Each row is a point. Examples show where two turns around zero, p and q, send a point. Where does a point land after both, in the order given? Backwards means that the second turn is done in reverse. Each puzzle has new turns, and all numbers are rounded.

Turn p:
[-2.4 -2.7] -> [ 1.5 -3.3]
[-0.8 -1.1] -> [ 0.7 -1.2]
[4.5 2.8] -> [-0.8  5.2]
[-1.0 -3.2] -> [ 2.5 -2.2]
[-0.3  4.3] -> [-4.1  1.5]
Turn q:
[1.1 4.1] -> [3.6 2.3]
[-1.0  3.2] -> [1.4 3.0]
[-0.8 -3.3] -> [-2.8 -1.9]
[ 0.8 -4.0] -> [-2.1 -3.5]
Where do these land?
q, then p: [-4.3  3.3] -> [-5.3  1.3]
p, then q: [ 3.4 -3.7] -> [ 4.6 -2.0]
q, then p: [ 3.3 -0.4] -> [3.2 0.9]
q, then p: [-1.2 -0.7] -> [-0.8 -1.1]
q, then p: [-1.3  1.5] -> [-1.8  0.9]

Turn p:
[ 2.4  3.8 -0.3  0.9] -> [ 1.0  3.2 -2.5 -1.9]
[-0.4 -3.8  4.9  2.2] -> [ 3.4 -3.4  4.2 -1.6]
[-1.4 -1.5 -0.9 -4.2] -> [-3.2 -3.1 -1.2  1.2]
[ 3.2  1.6 -3.6 -0.2] -> [ 0.7  2.4 -4.0  1.9]
[-1.8 -3.6  2.4  3.5] -> [ 2.5 -1.4  5.1  0.5]
[-2.0  3.5 -2.5 -2.2] -> [-4.4  2.2 -1.7 -0.2]
Turn q:
[ 2.4 -4.3  2.8  1.9] -> [ 2.6 -1.2 -3.1 -4.3]
[-1.7 -0.6 -2.2 -2.5] -> [-3.3  0.0 -1.0  1.6]
[-3.9  3.1 -1.5  2.9] -> [-0.9 -2.8  4.9  1.7]
[ 1.9 -0.3  5.2 -0.5] -> [ 2.0  3.1  0.0 -4.2]
[ 1.3  2.1 -4.3 -1.8] -> [-0.4  0.9 -0.9  5.1]
Where do these land?
p, then q: [-2.1  0.1 -2.1  4.2] -> [ 2.8  1.4  3.9 -1.2]
q, then p: [ 1.3  0.7 -1.1  3.9] -> [ 3.9 -1.6 -0.7  0.9]
p, then q: [ 0.5  4.6  3.6 -4.6] -> [-6.4  1.6 -2.2  2.6]
q, then p backwards: [-0.3 -5.2  1.0  0.1] -> [ 1.7  2.0  2.3 -4.0]
q, then p: [ 0.5 -0.1 -1.5 -3.6] -> [-1.6  3.4  1.2  0.5]

Turn p:
[ 9.1 -1.7 -2.3 -1.5 -2.0 -1.4 -2.2  2.2  1.3] -> [ 0.0  1.2 -1.2  6.6 -2.3 -5.0  3.6  1.5  4.3]
[-0.9  0.6 -1.6  3.2 -3.1 -2.0 -1.2 -4.1  1.0] -> [-2.3 -4.0  1.1 -0.8 -3.1  0.7 -1.2 -2.7  2.2]
[-2.3  0.2  4.3 -1.9  1.8 -1.6  3.7  2.0 -1.8] -> [-0.3  5.4 -0.1 -4.0  2.3  0.1 -0.9  0.1 -1.6]
[ 4.4  0.4 -2.7 -0.6  0.3  2.0  1.3 -0.6 -4.7] -> [-1.4  1.7  0.4  5.2 -2.1 -1.3  1.0 -0.7 -4.0]
[-2.6 -2.9 -0.4 -0.3  0.3 -0.5  1.1 -1.0  1.1] -> [-0.5 -1.6 -2.8 -2.6  0.7 -0.5 -0.7 -0.2 -0.6]
[-0.7 -1.2  3.7 -1.6  2.7  3.8 -4.2  2.2  2.1] -> [ 7.1  0.3 -1.1  0.4  2.9  1.1 -0.9  1.9  1.0]
[ 0.8 -1.2  3.0  3.4  0.7  4.0  3.5 -3.8 -1.7] -> [ 1.9  0.5 -0.6 -0.4 -0.2  0.8  0.9 -7.0 -3.7]
[-1.0  3.9 -2.9 -0.1  4.0 -1.9 -3.2 -2.3  1.3] -> [-2.6 -2.0  0.4  3.0  1.9  4.7 -3.1  1.3  2.2]
[-1.2 -2.3  1.4  0.8 -0.6 -0.7 -2.7  8.4  0.8] -> [ 3.3  0.0  2.8 -2.0  3.7 -5.3  0.4  4.6  1.6]
[-1.8  2.2 -0.8 -1.1 -0.7 -0.7 10.9 -1.0  0.9] -> [-6.3  3.1 -1.4 -4.9  0.4  2.6  5.6 -2.1 -3.6]
[-1.5  3.1 -0.7 -2.2 -0.8 -0.6 -3.0  1.8 -0.4] -> [ 0.3  0.2  2.3  0.2 -0.9  1.7 -1.3  4.3  1.0]
[-2.3 -1.1 -1.2  1.7 -2.5 -0.5 -3.9 -3.7  0.2] -> [ 0.5 -4.8  0.0 -0.7 -3.2  0.4 -3.2 -0.8  1.3]
Turn q:
[-2.3  0.1  4.4  0.6 -2.6 -2.0  0.4  0.5  4.7] -> [-0.9  2.2  4.7 -1.4 -2.5 -3.8  1.5 -2.2 -1.0]
[ 2.3  0.1 -3.2  1.3  0.4  3.0  0.0  5.4 -3.4] -> [ 2.7 -4.3 -1.4  2.7 -2.5  2.9 -1.8  3.2  2.1]
[ 2.7  2.1 -2.3 -2.7 -1.0  4.5 -0.4  4.1 -2.4] -> [ 1.5 -1.8 -3.8  4.6 -3.3  0.3 -3.0  2.5  0.5]
[ 4.5  2.6  0.3 -0.1  5.8  0.2 -0.2 -3.5 -3.3] -> [ 3.5  3.1 -3.8 -0.3  5.1  1.9  0.2  4.1 -0.7]
[-3.8  0.5  1.9  3.1 -1.5 -1.7 -3.0 -2.2  4.9] -> [-4.3  2.9  5.6 -2.6  0.4 -1.9 -0.4 -0.7  0.9]
[-5.9  1.0  1.2 -1.5 -1.2 -5.9 -0.8 -1.2  3.5] -> [-3.9 -1.0  3.5 -3.2  2.1 -6.0  0.6 -2.6 -1.9]
[ 4.1 -3.2 -1.1 -0.9  1.6  0.4 -1.9  2.0 -3.3] -> [ 4.2 -1.4 -3.4 -0.6  0.0  2.1 -1.9 -0.4  3.3]
[-4.2 -1.2  0.0  0.9  1.0 -1.4  2.4 -0.3  5.4] -> [-3.6 -0.4  2.8 -4.5 -1.9 -0.7  2.2 -0.5 -2.9]
[-3.1  0.7  3.1  2.7 -1.8 -4.2  2.7 -2.0  1.0] -> [-0.8  0.4  5.1 -0.5  2.2 -1.9  4.2 -2.0 -1.7]
[ 3.6 -1.5 -1.4 -2.6 -1.1  3.0  1.1  1.4 -0.7] -> [ 1.4 -0.1 -4.3  1.9 -3.3  1.3 -0.1 -0.5  0.9]
[-1.2 -2.1  0.0 -1.9 -0.2  5.6 -0.3  2.4 -3.9] -> [ 1.6 -1.8 -1.5  3.0 -2.2  3.7 -4.5 -1.6 -1.8]
[ 3.3  0.9 -2.9  1.1  0.8 -1.3  0.1 -6.6 -2.6] -> [-1.4  2.3 -3.5  0.9  5.9  2.3  2.9  0.8  2.2]
Where do these land?
p, then q: [-0.3 -4.0  3.5  3.3 -5.0  2.0 -3.5 -3.1 -4.4] -> [ 0.8  3.6 -1.8  2.0  2.9 -2.7  1.4 -5.3  6.6]
q, then p: [-1.6 -3.8 -3.5 -3.4 -3.8  0.3  3.6  3.6  2.1] -> [-1.8 -3.9 -3.2 -3.8 -5.5 -2.9  0.0 -1.1 -1.7]
q, then p backwards: [-1.5  2.3  3.7 -0.3 -0.3  0.4 -2.4 -0.5  1.6] -> [ 0.7  0.3  1.7  0.5  0.3 -1.7 -0.2  2.2 -4.3]
p, then q: [-1.5  4.8 -2.5  1.3  2.2 -2.9  0.7 -0.4 -4.7] -> [ 0.5  0.8  5.2  1.2  1.9  0.6 -5.3 -0.7 -2.6]
q, then p: [-1.6 -3.7 -5.7  4.6 -0.7 -0.7  1.7  4.7  0.8] -> [ 4.6 -1.5 -5.2 -4.8 -1.0 -3.1  3.3  0.4 -1.2]
q, then p backwards: [ 2.6  4.7  2.6 -0.8  1.0  2.3  1.5 -0.4 -1.0] -> [ 2.5 -0.5  0.0 -4.0  1.7  2.6 -0.9  2.6 -2.5]
p, then q: [ 1.9 -4.4  2.3 -0.8  2.7 -0.1 -0.5  1.1 -1.3] -> [-0.1 -0.8 -1.4 -1.3  3.4 -1.4  1.0  3.5  2.9]
p, then q backwards: [-1.7 -0.2  1.0  0.4  3.8  2.9  0.9 -3.7  0.3] -> [-1.0 -3.1  0.1 -1.9  1.8  1.9  1.1 -2.0 -3.9]
q, then p: [-1.1  2.9 -4.3 -2.3  0.4  1.4 -1.6 -0.7  1.5] -> [-1.0 -3.3  1.4 -1.9  1.7 -1.0 -2.2  3.9 -0.7]
p, then q backwards: [ 4.7  1.2  2.8 -1.9 -0.1 -5.5 -0.3 -0.5  5.2] -> [ 6.2 -1.4 -2.3  2.0 -4.0 -0.8 -3.9 -2.8  1.6]
